Every row gives one point. The ring and each string are closed loops that go straight from each point to the next, and from the last back to the first. Before rounding, they use only three directions, however many columns there are. How many times does the string pass through the ring? Passing back the other way cancels.

Ring (8 x 3):
[[-0.10  0.42  0.35]
 [-0.21  0.17  0.24]
 [-0.06 -0.10  0.12]
 [ 0.25 -0.25  0.09]
 [ 0.47 -0.19 -0.02]
 [ 0.42  0.08 -0.17]
 [ 0.27  0.30 -0.09]
 [ 0.07  0.46  0.21]]
String, 27 rows:
[[-0.39  0.15  0.20]
 [-0.12  0.01  0.31]
 [ 0.11  0.04  0.21]
 [ 0.07 -0.03  0.06]
 [ 0.06 -0.27 -0.05]
 [ 0.26 -0.49  0.15]
 [ 0.34 -0.43  0.22]
 [ 0.32 -0.23  0.29]
 [ 0.17  0.01  0.12]
 [ 0.13 -0.08  0.03]
 [ 0.19 -0.04  0.27]
 [-0.04 -0.22  0.21]
 [-0.27 -0.10  0.07]
 [-0.27  0.07  0.28]
 [-0.06  0.17  0.33]
 [-0.02  0.22  0.29]
 [-0.13  0.46  0.57]
 [-0.18  0.63  0.52]
 [-0.08  0.49  0.22]
 [-0.03  0.70  0.49]
 [ 0.08  0.51  0.45]
 [ 0.14  0.19  0.21]
 [ 0.09  0.38  0.41]
 [-0.11  0.69  0.66]
 [-0.19  0.50  0.36]
 [-0.22  0.35  0.21]
 [-0.40  0.35  0.43]]
Times through: 1
String, 24 rows:
[[-0.10  0.13  0.10]
 [ 0.07  0.09  0.24]
 [-0.12 -0.07  0.31]
 [-0.21 -0.25 -0.02]
 [ 0.02 -0.12 -0.04]
 [ 0.15  0.00  0.10]
 [ 0.29 -0.13  0.25]
 [ 0.57 -0.51  0.16]
 [ 0.54 -0.39 -0.07]
 [ 0.23 -0.02 -0.05]
 [ 0.36 -0.02  0.08]
 [ 0.59 -0.06  0.01]
 [ 0.54  0.02 -0.45]
 [ 0.26  0.13 -0.27]
 [ 0.24  0.15  0.08]
 [ 0.35  0.35  0.09]
 [ 0.22  0.57 -0.04]
 [ 0.07  0.43 -0.02]
 [ 0.10  0.18  0.07]
 [ 0.08  0.40  0.42]
 [ 0.06  0.33  0.43]
 [-0.01  0.22  0.11]
 [-0.26  0.35  0.24]
 [-0.35  0.28  0.22]]
Times through: 4

Ring:
[[ 0.07  0.27 -0.06  0.27]
 [ 0.21  0.00  0.21  0.35]
 [ 0.16 -0.29  0.33  0.21]
 [-0.23 -0.48  0.45 -0.09]
 [-0.30 -0.35  0.26 -0.17]
 [ 0.09  0.25 -0.42  0.06]
 [ 0.14  0.40 -0.34  0.23]]
String (26 x 4):
[[ 0.18  0.20 -0.17  0.23]
 [ 0.34  0.44 -0.36  0.37]
 [-0.03  0.33  0.07  0.32]
 [-0.20  0.02  0.38  0.20]
 [ 0.06  0.01  0.13  0.21]
 [ 0.14 -0.01  0.11  0.24]
 [ 0.03 -0.17  0.34  0.21]
 [ 0.24 -0.35  0.48  0.31]
 [ 0.33 -0.28  0.25  0.27]
 [ 0.20 -0.20  0.15  0.18]
 [-0.07 -0.25  0.29  0.06]
 [-0.36 -0.63  0.72 -0.10]
 [-0.18 -0.72  0.70 -0.06]
 [ 0.13 -0.34  0.27  0.12]
 [ 0.18 -0.13  0.09  0.18]
 [-0.02 -0.25  0.33  0.11]
 [ 0.11 -0.11  0.16  0.18]
 [ 0.47 -0.03  0.10  0.43]
 [ 0.28 -0.02  0.31  0.43]
 [-0.06 -0.01  0.49  0.33]
 [ 0.16  0.25  0.07  0.39]
 [ 0.29  0.21 -0.20  0.29]
 [ 0.05  0.09 -0.01  0.18]
 [-0.08  0.31 -0.07  0.20]
 [ 0.06  0.54 -0.33  0.27]
 [ 0.34  0.49 -0.46  0.34]]
Times through: 2

Ring (10 x 6):
[[ 0.38  0.04  0.09  0.07  0.20  0.68]
 [ 0.12  0.16  0.08  0.10  0.23  0.58]
 [-0.06  0.23  0.10  0.09  0.20  0.37]
 [-0.20  0.26  0.16  0.05  0.05 -0.07]
 [-0.21  0.20  0.14 -0.02 -0.07 -0.40]
 [-0.19  0.13  0.05 -0.08 -0.12 -0.57]
 [-0.09  0.00 -0.16 -0.18 -0.12 -0.63]
 [ 0.12 -0.09 -0.22 -0.18 -0.06 -0.35]
 [ 0.32 -0.11 -0.14 -0.12  0.01  0.01]
 [ 0.48 -0.06  0.03  0.00  0.12  0.50]]
String (25 x 6):
[[ 0.19  0.18  0.25  0.13  0.16  0.52]
 [ 0.24  0.11  0.17  0.08  0.13  0.44]
 [ 0.01  0.07 -0.13 -0.05  0.13  0.10]
 [ 0.51 -0.03  0.01  0.06  0.24  0.84]
 [ 0.97 -0.14  0.32  0.11  0.12  1.01]
 [ 0.53 -0.06  0.14  0.01  0.04  0.40]
 [ 0.17 -0.01 -0.11 -0.07  0.07  0.08]
 [ 0.17 -0.08 -0.28 -0.13  0.08  0.03]
 [ 0.42 -0.17 -0.20 -0.13  0.04  0.14]
 [ 0.79 -0.21  0.12 -0.03 -0.02  0.42]
 [ 0.51 -0.08  0.10 -0.01  0.03  0.34]
 [ 0.05  0.05 -0.09 -0.05  0.08  0.03]
 [ 0.31 -0.03 -0.13 -0.02  0.19  0.49]
 [ 0.62  0.01  0.19  0.13  0.26  1.05]
 [ 0.50  0.11  0.32  0.19  0.24  0.99]
 [ 0.24  0.15  0.23  0.12  0.16  0.56]
 [-0.01  0.14  0.00  0.01  0.13  0.18]
 [-0.26  0.24 -0.07  0.03  0.20  0.15]
 [-0.31  0.35  0.15  0.11  0.17  0.16]
 [-0.12  0.31  0.34  0.13  0.07  0.13]
 [ 0.04  0.21  0.31  0.09  0.02  0.10]
 [-0.12  0.15 -0.02 -0.02  0.08 -0.04]
 [-0.20  0.15 -0.14 -0.05  0.12 -0.07]
 [-0.34  0.29 -0.05  0.04  0.21  0.12]
 [-0.05  0.32  0.27  0.18  0.24  0.57]]
Times through: 5
String, 29 rows:
[[-0.09  0.29  0.15  0.14  0.26  0.54]
 [-0.35  0.32  0.00  0.07  0.23  0.19]
 [-0.18  0.36  0.40  0.16  0.07  0.12]
 [ 0.00  0.24  0.39  0.10 -0.03 -0.02]
 [-0.06  0.13  0.04 -0.02  0.02 -0.12]
 [-0.29  0.15 -0.16 -0.09  0.03 -0.36]
 [-0.31  0.20  0.11 -0.07 -0.14 -0.68]
 [-0.12  0.18  0.35 -0.02 -0.25 -0.69]
 [-0.02  0.14  0.28 -0.02 -0.17 -0.46]
 [-0.17  0.17  0.24 -0.05 -0.22 -0.71]
 [-0.35  0.18  0.03 -0.09 -0.13 -0.73]
 [-0.29  0.16 -0.09 -0.09 -0.01 -0.45]
 [ 0.02  0.10  0.04 -0.02  0.02 -0.06]
 [-0.01  0.21  0.32  0.07 -0.04 -0.10]
 [-0.23  0.37  0.41  0.14  0.02 -0.03]
 [-0.16  0.33  0.30  0.14  0.12  0.22]
 [ 0.08  0.20  0.26  0.11  0.11  0.32]
 [-0.02  0.11 -0.05 -0.02  0.11  0.10]
 [-0.06  0.15 -0.13  0.01  0.24  0.35]
 [ 0.22  0.14  0.03  0.12  0.33  0.88]
 [ 0.53  0.08  0.26  0.17  0.27  1.06]
 [ 0.58  0.04  0.21  0.15  0.27  1.07]
 [ 0.22  0.04 -0.11  0.01  0.24  0.56]
 [ 0.08  0.06 -0.12 -0.03  0.15  0.23]
 [ 0.33  0.05  0.15  0.06  0.11  0.44]
 [ 0.62  0.06  0.38  0.18  0.18  0.97]
 [ 0.31  0.09  0.21  0.08  0.11  0.47]
 [ 0.21  0.10  0.16  0.06  0.09  0.32]
 [ 0.20  0.20  0.28  0.16  0.21  0.70]]
Times through: 0

Ring, 10 rows:
[[-0.25  0.19  0.18  0.21 -0.14  0.43 -0.20  0.11]
 [-0.23  0.23  0.16  0.40  0.04  0.53  0.29  0.20]
 [-0.13  0.17  0.16  0.48  0.13  0.46  0.59  0.18]
 [-0.02  0.10  0.11  0.50  0.19  0.29  0.74  0.14]
 [ 0.01  0.10 -0.07  0.37  0.20  0.04  0.59  0.11]
 [-0.02  0.12 -0.21  0.18  0.12 -0.17  0.20  0.06]
 [ 0.00  0.03 -0.15 -0.01 -0.08 -0.30 -0.29 -0.07]
 [ 0.05 -0.10  0.07 -0.09 -0.28 -0.26 -0.58 -0.20]
 [ 0.00 -0.10  0.22 -0.06 -0.35 -0.07 -0.64 -0.19]
 [-0.13  0.03  0.23  0.05 -0.29  0.19 -0.51 -0.06]]
String:
[[ 0.00 -0.06 -0.01 -0.19 -0.32 -0.32 -0.82 -0.20]
 [-0.17  0.18 -0.13  0.05 -0.07 -0.01 -0.31  0.06]
 [-0.05  0.06  0.03  0.14 -0.07  0.02 -0.09  0.00]
 [-0.16  0.22 -0.33 -0.05 -0.01 -0.23 -0.39  0.07]
 [-0.09  0.14 -0.14  0.11  0.00 -0.07 -0.08  0.05]
 [ 0.05 -0.02  0.07  0.20 -0.04 -0.04  0.11 -0.05]
 [ 0.14 -0.07  0.04  0.28  0.06 -0.13  0.40 -0.06]
 [ 0.08  0.08 -0.12  0.43  0.29 -0.06  0.82  0.10]
 [-0.05  0.22 -0.16  0.50  0.36  0.14  0.92  0.23]
 [-0.20  0.31 -0.17  0.38  0.24  0.24  0.49  0.26]
 [-0.01  0.03  0.12  0.27 -0.02  0.12  0.19  0.01]
 [ 0.12 -0.07  0.28  0.51  0.10  0.24  0.77  0.01]
 [ 0.13 -0.06  0.32  0.64  0.19  0.34  1.07  0.05]
 [-0.04  0.16  0.10  0.61  0.29  0.40  1.02  0.21]
 [-0.17  0.26 -0.08  0.40  0.21  0.28  0.52  0.23]
 [-0.07  0.10  0.04  0.25  0.02  0.13  0.16  0.06]
 [ 0.12 -0.06  0.17  0.38  0.07  0.06  0.54 -0.03]
 [ 0.24 -0.18  0.21  0.37  0.05 -0.06  0.60 -0.11]
 [ 0.10 -0.09  0.17  0.24 -0.05 -0.01  0.20 -0.09]
 [-0.03  0.08 -0.07  0.17  0.02 -0.06  0.07  0.03]
 [ 0.19 -0.18  0.16  0.16 -0.11 -0.20  0.07 -0.19]
 [ 0.14 -0.11 -0.13 -0.10 -0.15 -0.53 -0.40 -0.20]
 [-0.01  0.01 -0.26 -0.27 -0.23 -0.55 -0.83 -0.16]
 [-0.16  0.16 -0.21 -0.11 -0.15 -0.20 -0.63  0.00]
 [-0.13  0.12 -0.07  0.02 -0.12 -0.05 -0.39  0.00]
 [ 0.16 -0.22  0.29  0.09 -0.25 -0.12 -0.20 -0.24]
 [ 0.21 -0.32  0.32 -0.08 -0.41 -0.29 -0.60 -0.37]
 [ 0.14 -0.27  0.17 -0.29 -0.51 -0.46 -1.07 -0.39]]
Times through: 4

Ring, 10 rows:
[[-0.40  0.04  0.29  0.39  0.40 -0.12 -0.11 -0.30 -0.48  0.06  0.30]
 [-0.18 -0.03  0.08  0.28  0.46 -0.01 -0.25 -0.33 -0.43  0.15  0.31]
 [ 0.02 -0.09  0.00  0.02  0.35  0.00 -0.35 -0.27 -0.24  0.26  0.23]
 [ 0.32 -0.14 -0.11 -0.21  0.16  0.01 -0.30 -0.15 -0.02  0.31  0.11]
 [ 0.54 -0.16 -0.22 -0.22  0.02  0.04 -0.08 -0.04  0.03  0.25  0.04]
 [ 0.55 -0.13 -0.17 -0.18 -0.08  0.00  0.09  0.03  0.05  0.17 -0.01]
 [ 0.33 -0.06  0.09 -0.20 -0.20 -0.15  0.16  0.08  0.10  0.12 -0.06]
 [-0.20  0.05  0.60 -0.24 -0.29 -0.43  0.07  0.06  0.15  0.11 -0.07]
 [-0.45  0.10  0.75 -0.13 -0.19 -0.48  0.00 -0.02  0.05  0.09 -0.01]
 [-0.54  0.10  0.59  0.19  0.13 -0.33 -0.05 -0.18 -0.26  0.05  0.17]]
String (27 x 11):
[[-0.08 -0.04 -0.15  0.60  0.65  0.16 -0.09 -0.38 -0.70  0.05  0.42]
 [-0.07 -0.03  0.13  0.11  0.24 -0.08 -0.14 -0.20 -0.25  0.15  0.19]
 [-0.20 -0.02  0.28  0.00  0.22 -0.17 -0.27 -0.22 -0.17  0.21  0.17]
 [-0.31 -0.01  0.17  0.28  0.51 -0.05 -0.34 -0.37 -0.45  0.18  0.33]
 [-0.27 -0.01 -0.13  0.80  0.86  0.19 -0.17 -0.50 -0.90  0.02  0.54]
 [-0.19  0.00  0.06  0.44  0.47  0.01 -0.08 -0.31 -0.54  0.06  0.33]
 [-0.22  0.01  0.28  0.15  0.22 -0.16 -0.12 -0.20 -0.27  0.12  0.19]
 [-0.39  0.04  0.49  0.03  0.12 -0.29 -0.17 -0.18 -0.16  0.14  0.14]
 [-0.64  0.11  0.77  0.01  0.02 -0.45 -0.15 -0.15 -0.11  0.11  0.11]
 [-0.40  0.06  0.65 -0.17 -0.09 -0.42 -0.15 -0.08  0.04  0.17  0.03]
 [-0.66  0.14  1.05 -0.31 -0.35 -0.67 -0.07  0.02  0.22  0.13 -0.08]
 [-0.46  0.12  0.93 -0.32 -0.44 -0.62  0.09  0.10  0.26  0.09 -0.14]
 [-0.04  0.02  0.37 -0.07 -0.16 -0.28  0.15  0.02  0.00  0.06 -0.01]
 [ 0.02 -0.01  0.26 -0.08 -0.06 -0.21  0.04 -0.03 -0.02  0.12  0.03]
 [-0.09  0.00  0.47 -0.32 -0.19 -0.35 -0.11  0.00  0.17  0.21 -0.04]
 [ 0.09  0.00  0.44 -0.40 -0.41 -0.38  0.12  0.14  0.30  0.15 -0.16]
 [-0.04  0.00  0.49 -0.38 -0.30 -0.38 -0.03  0.06  0.25  0.19 -0.10]
 [ 0.01  0.02  0.53 -0.39 -0.43 -0.42  0.13  0.15  0.30  0.13 -0.16]
 [-0.04  0.05  0.57 -0.27 -0.46 -0.44  0.29  0.18  0.23  0.04 -0.16]
 [-0.09  0.03  0.39 -0.01 -0.14 -0.28  0.18  0.01 -0.04  0.04  0.01]
 [-0.10  0.01  0.31  0.04  0.01 -0.21  0.05 -0.07 -0.12  0.08  0.08]
 [-0.14  0.02  0.29  0.12  0.08 -0.19  0.05 -0.11 -0.20  0.06  0.12]
 [-0.36  0.07  0.43  0.25  0.14 -0.24  0.05 -0.15 -0.30  0.02  0.17]
 [-0.09 -0.01  0.23  0.05  0.12 -0.16 -0.06 -0.14 -0.17  0.13  0.13]
 [-0.46  0.05  0.54  0.03  0.15 -0.31 -0.22 -0.20 -0.17  0.15  0.16]
 [-0.50  0.05  0.34  0.41  0.48 -0.13 -0.21 -0.35 -0.52  0.08  0.34]
 [-0.26  0.00 -0.06  0.72  0.74  0.13 -0.11 -0.44 -0.80  0.02  0.48]]
Times through: 4

Ring, 7 rows:
[[-0.41 -0.58  0.27 -0.26  0.22  0.19  0.28 -0.02 -0.34  0.25  0.34 -0.13]
 [-0.35 -0.59  0.44 -0.06  0.42  0.30  0.36  0.11 -0.40  0.30  0.44 -0.36]
 [-0.30 -0.10  0.33  0.17  0.18  0.12  0.31  0.00 -0.12  0.30  0.27 -0.26]
 [-0.29  0.35 -0.04  0.35 -0.29 -0.18  0.17 -0.22  0.11  0.26  0.09  0.01]
 [-0.32  0.47 -0.24  0.30 -0.53 -0.32  0.09 -0.36  0.19  0.22 -0.01  0.20]
 [-0.39  0.39 -0.26  0.01 -0.57 -0.33  0.06 -0.41  0.27  0.18 -0.11  0.38]
 [-0.42 -0.09  0.00 -0.23 -0.21 -0.08  0.16 -0.25  0.03  0.19  0.05  0.21]]
String, 24 rows:
[[-0.39  0.15 -0.23 -0.01 -0.46 -0.25  0.09 -0.36  0.07  0.19  0.02  0.28]
 [-0.44  0.26 -0.31 -0.19 -0.60 -0.33  0.03 -0.46  0.25  0.14 -0.13  0.49]
 [-0.41  0.39 -0.09 -0.21 -0.45 -0.26  0.09 -0.38  0.42  0.16 -0.21  0.43]
 [-0.39  0.21  0.00 -0.11 -0.29 -0.16  0.14 -0.28  0.23  0.20 -0.06  0.24]
 [-0.39 -0.03 -0.06 -0.07 -0.25 -0.12  0.15 -0.25 -0.01  0.21  0.10  0.15]
 [-0.43  0.07 -0.28 -0.13 -0.50 -0.26  0.06 -0.39  0.06  0.16  0.01  0.35]
 [-0.43  0.48 -0.46 -0.09 -0.81 -0.47 -0.03 -0.55  0.36  0.13 -0.21  0.59]
 [-0.38  0.67 -0.29  0.02 -0.70 -0.42  0.03 -0.48  0.51  0.16 -0.26  0.50]
 [-0.35  0.27 -0.06  0.07 -0.33 -0.19  0.14 -0.28  0.17  0.22  0.00  0.17]
 [-0.34  0.22 -0.17  0.22 -0.39 -0.22  0.13 -0.29  0.02  0.23  0.10  0.11]
 [-0.29  0.42 -0.29  0.49 -0.52 -0.31  0.10 -0.32  0.03  0.25  0.12  0.08]
 [-0.27  0.53 -0.10  0.48 -0.39 -0.25  0.15 -0.26  0.17  0.27  0.05  0.02]
 [-0.29  0.54  0.11  0.25 -0.24 -0.16  0.19 -0.21  0.36  0.26 -0.07  0.07]
 [-0.34  0.20  0.12  0.07 -0.14 -0.07  0.21 -0.18  0.15  0.25  0.04  0.04]
 [-0.31 -0.06  0.17  0.22  0.02  0.03  0.26 -0.07 -0.15  0.29  0.27 -0.19]
 [-0.26 -0.12  0.27  0.37  0.17  0.12  0.32  0.03 -0.26  0.33  0.38 -0.37]
 [-0.26  0.31  0.30  0.32  0.02  0.00  0.28 -0.06  0.16  0.31  0.10 -0.18]
 [-0.32  0.33  0.16  0.13 -0.15 -0.09  0.21 -0.18  0.25  0.25 -0.01  0.04]
 [-0.33  0.05  0.07  0.16 -0.12 -0.05  0.21 -0.15 -0.04  0.26  0.17 -0.05]
 [-0.30  0.13 -0.07  0.38 -0.23 -0.13  0.18 -0.19 -0.12  0.27  0.24 -0.09]
 [-0.28  0.58 -0.34  0.56 -0.62 -0.38  0.08 -0.37  0.12  0.25  0.06  0.13]
 [-0.32  0.74 -0.30  0.29 -0.68 -0.42  0.05 -0.44  0.42  0.20 -0.17  0.35]
 [-0.35  0.23  0.03  0.03 -0.24 -0.14  0.17 -0.24  0.18  0.23  0.00  0.13]
 [-0.37  0.15 -0.09  0.05 -0.32 -0.17  0.14 -0.28  0.07  0.22  0.06  0.16]]
Times through: 5
